Every row gives one point. Each copy is the shape, with its points in the same order, turned, moved and blurred by noise. Some copies are also mirrored. Which?
In the rows, zero is written as 128.

Shape (8 x 3)
[[ 92 101 138]
 [ 98 125 150]
 [142 157 141]
 [136  92 174]
 [136 139 170]
 [171 165 130]
 [ 90  97 125]
 [128 136 182]]
Copy 1 (8 x 3)
[[139 137  83]
 [122 113  91]
 [102 104 144]
 [176 102 117]
 [128  84 125]
 [100 108 169]
 [135 147  82]
 [133  77 119]]
Copy 1 is: only turned
Copy 2 (8 x 3)
[[155 140 188]
 [155 115 171]
 [150 106 120]
 [205 133 154]
 [177  98 138]
 [145 114  81]
 [139 152 179]
 [176  94 143]]
Copy 2 is: mirrored
Copy 3 (8 x 3)
[[ 88 143 147]
 [ 92 116 142]
 [137  94 120]
 [127 126 186]
 [127  91 153]
 [169  91 112]
 [ 89 155 139]
 [118  86 164]]
Copy 3 is: mirrored
Copy 4 (8 x 3)
[[117  80 114]
 [115  88 141]
 [121 139 158]
 [ 72 111 112]
 [ 91 123 155]
 [124 170 155]
 [131  79 107]
 [ 81 113 158]]
Copy 4 is: mirrored

Shape (11 x 6)
[[100 107 142 109 164 146]
 [123 147 127  99 138 150]
 [121 127 105  85  67 111]
 [124  61 119  85 152 142]
 [146 148 145 174 153 113]
 [171  80 153 105  78 105]
 [ 76  91  74 128  79 138]
 [114 127  94 146 138 173]
 [ 96 153 145 126 124 135]
 [133 122 129  95 145 103]
 [ 81 135 150 154 101 162]]
Copy 1 (11 x 6)
[[127 137 144 101 180 113]
 [ 98 142 142  95 133 121]
 [137  78 130  71  80  97]
 [122  75 138  93 197 127]
 [139 156 107 168 132 120]
 [169  60 160 133 115 125]
 [166 104  78  44 129 124]
 [112 151 101  88 143 156]
 [133 161 139  97 123  99]
 [111 101 134 119 139  96]
 [174 177 126  83 123 129]]
Copy 1 is: mirrored
Copy 2 (11 x 6)
[[156 105 121 116 146 122]
 [157 152 148  99 142 120]
 [128 164 130  64  71 110]
 [167 116  70 121 121 111]
 [ 85 132 168 143 160 114]
 [129 145 130 140  56  74]
 [111 141  86  73  79 171]
 [129 159 120 122 145 170]
 [133 124 171  92 131 141]
 [132 124 128 101 131  85]
 [129 118 168 116 111 179]]
Copy 2 is: only turned

Shape (14 x 8)
[[108 100 127 153 130  87 113 145]
 [130 140 142 207 136 138 106 144]
 [139 109 138 128 141 138 127  91]
 [126 132  96 162 134 130 144 107]
 [126 112 128 113 136 151 143 154]
 [128 139 134 104 139 138 146 126]
 [140 134 133 130 106 147 143 157]
 [137 131 107 132 152  65   7 155]
 [140 103 109 127 118 120 104 155]
 [150 113 130 114 149  80 144 145]
 [129 137 135 110 148 145 132 112]
 [118 137 141 162  35 148 149  76]
 [119 140 125 127 127 137 149 137]
 [105 129 135 109 149 147 142 149]]
Copy 1 (14 x 8)
[[163  96 154 154 125 137 113 145]
 [165 160 138 145 169 166 118 114]
 [121 124 150 112 146 102 149 138]
 [153 159 137 123 114 105 125 123]
 [ 86 133 135 141 117 135 119 149]
 [ 96 135 126 131 113 111 127 114]
 [ 99 147 124 129 114 161 135 124]
 [173  42  70 118 175 148  68 132]
 [129 114 115 118 122 151 107 155]
 [116  96 157 110  99 130  87 119]
 [105 133 125 126 130 105 128 117]
 [161 154 132 116  92 148 223 126]
 [110 140 128 142 104 129 135 114]
 [ 87 134 131 165 120 116 120 124]]
Copy 1 is: only turned
Copy 2 (14 x 8)
[[104 102 173 123 132 121 150 134]
 [151 117 163 119 145 169 153  79]
 [119 160 132 115  93 121 125 116]
 [111 159 145 149 139 149 130 116]
 [105 115 103 132  98 144 149 130]
 [113 130 103 122 105 141 113 139]
 [130 102  99 144 123 137 141 116]
 [173 113 190  61 167 122 169 198]
 [127 116 126 132 129 115 168 146]
 [ 81 114 119  95 144 106 131 135]
 [121 142 111 112  97 144 115 135]
 [168 131 147 207 108 105  84  79]
 [113 121 116 141 118 153 123 129]
 [104 108 112 125  98 161 129 143]]
Copy 2 is: mirrored

Shape (13 x 9)
[[111 135 115 140 111 119 125 147 106]
 [116 129  92 123 131  61 142 175 145]
 [122 138 122  60 129 139 142  98  91]
 [133 128 140 122 147  17 143 123 112]
 [134 147 132 127 166 109 221  87 172]
 [146 145 131 116 137 151 116 136 115]
 [114 144 119 134 131 132 192 163 142]
 [179 125 105  67 124 103 124 151 113]
 [192  69 127 124 201 144 197  91 109]
 [119 143 113 128 185 143 142  93  97]
 [ 98 129 132  97 140 122 125 140 129]
 [138 136 131 118 147 112 128 193 104]
 [ 99 140 135 103 133 151 116 100 122]]
Copy 1 (13 x 9)
[[111 131 121 150 130 148 134 118 142]
 [109  87  95 122 142 133 142 122 190]
 [115 135 181 157 151  89 162  85 120]
 [125  68 129  81 180 160 184 108 144]
 [165  96 177  60  87  86 144 121 135]
 [129 156 138 141 153 113 118 114 113]
 [120 131 124 105  79 109 119 104 156]
 [113 118 109 141 188  77 162 116 131]
 [193  74 126 118 119  77 135  86  52]
 [181 127 167 145 131 127 131  86 118]
 [106 120 150 138 146 125 114  98 150]
 [113 140  84 126 156 129 120  85 144]
 [119 142 185 158 144 123 116 110 123]]
Copy 1 is: only turned
Copy 2 (13 x 9)
[[153 151 126 145 153 145 137 131 114]
 [147 136 150 147 184 157 177 107 172]
 [101 149 132  93 175 128  83 129 112]
 [118  97 175 173 181 172 122 159 186]
 [115  64  77 107 152 138 114 120 211]
 [134 153 137 101 114 139 116 130 127]
 [133 125  76 119 153 151 163 119 153]
 [100 177 164 122 157 163 116  86 151]
 [ 28 103 111 126  92  94 121 116 180]
 [120 133 118 103 136  87 114 168 152]
 [134 128 142 100 167 135 139 133 122]
 [114 161 152 123 140 160 175 136 132]
 [143 119 132  95 154 112  99 137 103]]
Copy 2 is: mirrored
Copy 3 (13 x 9)
[[129 111 140 148 123 123 114 121 149]
 [ 88 105 173 108 116 170 131 115 169]
 [184 111 166 129 172 143 125 164 106]
 [ 97 106 174 103  80 153 182 163 123]
 [114 136 148 105 140 189 145  87  40]
 [153 125 116 147 162 140 139 127 143]
 [108 129 163 146 155 156 119  74 114]
 [169 141 175 111 152 172 152 147 172]
 [155 188 125 169 117 231 140 152  68]
 [155  91 109 161 133 173 127 140  90]
 [115 103 147 131 166 137 124 148 131]
 [116 123 152 171 148 151 155 126 174]
 [149 104 119 129 173 123 113 149 107]]
Copy 3 is: mirrored
Copy 4 (13 x 9)
[[143 151 105 132 153 139 122 147 127]
 [119 153  97  98 170 110  95 143  67]
 [114 153 166 127 180 108 112 121 182]
 [159 146 110 121 208  68 121  92  73]
 [ 71 147 122 133 148  27 174 142 118]
 [136 155 141 127 119 128 126 121 145]
 [109 165  96 100 135  92 142 175 127]
 [128 154 181  80 164 131 110 109 112]
 [104  70 147  79 127  58 185  91 156]
 [101 131 106 143 137  98 134  88 171]
 [131 147 126 131 147  98  87 144 139]
 [157 166 110  79 131 118 102 124 120]
 [124 144 140 167 142 109 105 137 167]]
Copy 4 is: only turned

Shape (17 x 11)
[[138 150 166 116 140 127 159 160 127 144 107]
 [119 126 178 135 104 134 122 111 138 155 165]
 [123 108  43 133 115 130 161 155  92 147  60]
 [176 163 110 137 152 128 119 124 155 119  91]
 [139 143 158 138 153 127 134 121 100  71 161]
 [160 110 134 149  98  96 168 169 197 128  92]
 [153 129  98 118 101 126 154  92 161  67  44]
 [102 117 126 145 106 108  98 103 143 120  97]
 [163 136  81  93 114 118 135 103 132 129 147]
 [118  98 124 169  74  95 155  94 149 181 100]
 [126 112 143 138 185  87 126 130 179 109 103]
 [156 124 113 152  99 146 116 135 149 155 142]
 [139 117 130 156 160 142 159 141 142 159 153]
 [ 93 175 107 149 117 137 182 113 213 115 170]
 [152 177  60 133 124 163 147 147 169 107  95]
 [ 89 118 174 112 138 104 161 110 169 133 157]
 [130 126 104 154 152 182 134 139 163 123 128]]
Copy 1 (17 x 11)
[[104 111 150 151  97 166 157 145 145 133 148]
 [109 150  86 141  95 162 112 154 105 115 123]
 [140  38 173 157 162 104 168 113 136  96  92]
 [135 115 166 135 100 133 121  73 150 111 164]
 [173 180 120 152 104 152 162 118 133 145 136]
 [ 85 108 157 104  87 120 125 138 202 116 102]
 [120 130 210  80 122  98 155  73 127 117 105]
 [118 141 132 123 120  87 132 128 105  87 129]
 [146 106 137 129 143 140  94  94 114 159 113]
 [ 57 120 118 133 143 111 116 131 127  78  80]
 [119 146 129  99 131 115 145 124 181 110 186]
 [133 100 113 143  92 142  94 118 133  94 108]
 [124 106  87 144 119 171 145 116 164 108 133]
 [ 89 113  60  98  75 110 146  71 142 169 112]
 [144  62 154 123  80 113 142  52 143 136 125]
 [ 83 151  81 101 121 143 147 154 131 152 144]
 [154  89 101 110  89 146 152  91 143  94 135]]
Copy 1 is: mirrored
Copy 2 (17 x 11)
[[122  99 133 165 153 108 130 165 139 123 131]
 [133 117 109 128 123 135 114 133 114 122  65]
 [107 184 172 151 127 102 176 100 130  99 203]
 [124  67 150 155 110 140 131 115 120 139 177]
 [ 90  86 146  91 149 138 100 163  85 129 124]
 [120 130 107 215 150 182 127 134 125 127 164]
 [ 79 100 142 152  87 192 154 137 140  83 200]
 [116 139 136 139  83 150  94 118 120  93 135]
 [130 124 168 105 116 169 166 123 133 158 140]
 [130 161 136 177 129 166 134  78 138  74 101]
 [101  99 122 151 140 152  56 119 152 137 167]
 [141 128 119 150 114 141 147 100  92 143 122]
 [108 113 117 141 170 117 128  96 120 152 118]
 [ 34 114 142 179 108 171 133 115 126 181  82]
 [ 79 100 155 172  89 133 173 116 109 166 186]
 [ 87 124 117 137 143 157  89 145 163 137  79]
 [ 77 108  99 139 116 113 138  96 104 157 151]]
Copy 2 is: mirrored
Copy 3 (17 x 11)
[[167 142 138 155 156 120 156 155 111 135 123]
 [134 135 130 161 112 131 124 125 119 106 181]
 [ 83 126 138 129 177 160 121 144 125 154  29]
 [165 125 111 122 111  86 133 134 148 148  86]
 [170 150 111 101 135 141 161 117 176 120 172]
 [184 136 140 167  84 143 144 115  93 109  55]
 [145 120  90 117  75 154 152 176 159 147  47]
 [108 145 148 133  77 143 121 139 151 139 122]
 [131  92 102  85 122 127 111 134 114 105 109]
 [101  82 155 185  87 171 114 123 110 129 100]
 [150 145 173 122  89  97 190 125 145 114  96]
 [120 129 106 151 118 122  99  99 118 106 111]
 [134 117 125 156 150 104 170  92 117 105 122]
 [136 110  83 119  78 140 198  80  61 154 131]
 [139 133  69 106 123 111 151 113 105 165  50]
 [137 120 151 137  96 139 196 130  98 100 164]
 [110 150  90 149 119  98 166  96 133 124  97]]
Copy 3 is: only turned
Copy 4 (17 x 11)
[[120 138 108 109 107 122 169 152 139 146  99]
 [119  99 148 101 137 118 152  92  97 137 122]
 [ 88 128  95 151 142 173  93 167 212  93  90]
 [155 157  83 164 107 155 131 114 132 138  88]
 [147 157  88 117 132  86 137 106 122 127 167]
 [ 70 114  73 134  60 180 143 125 117 144 101]
 [135 146  55 134  99 181  49 156 110 129 104]
 [117 138 143 131 113 163  97 116 107  94 120]
 [117 112 102 178 147 114  91 115 138 158 105]
 [ 61  92 118 116 134 171 116 111 101  88  69]
 [130 143 101 172  78 143 158 146  89  96 134]
 [115 103 118 141 130 162 135  78 144 142 106]
 [124  91  95 144 126 126 182 112 143 111 117]
 [144  54  89 131  49  89 108  91 120 109  95]
 [163 117  72 158  80 155  93 115 185 139  82]
 [113  86 131 121  96  92 148 143  76 117 129]
 [168  90  94 144 107 158 143 110 158 113 128]]
Copy 4 is: only turned
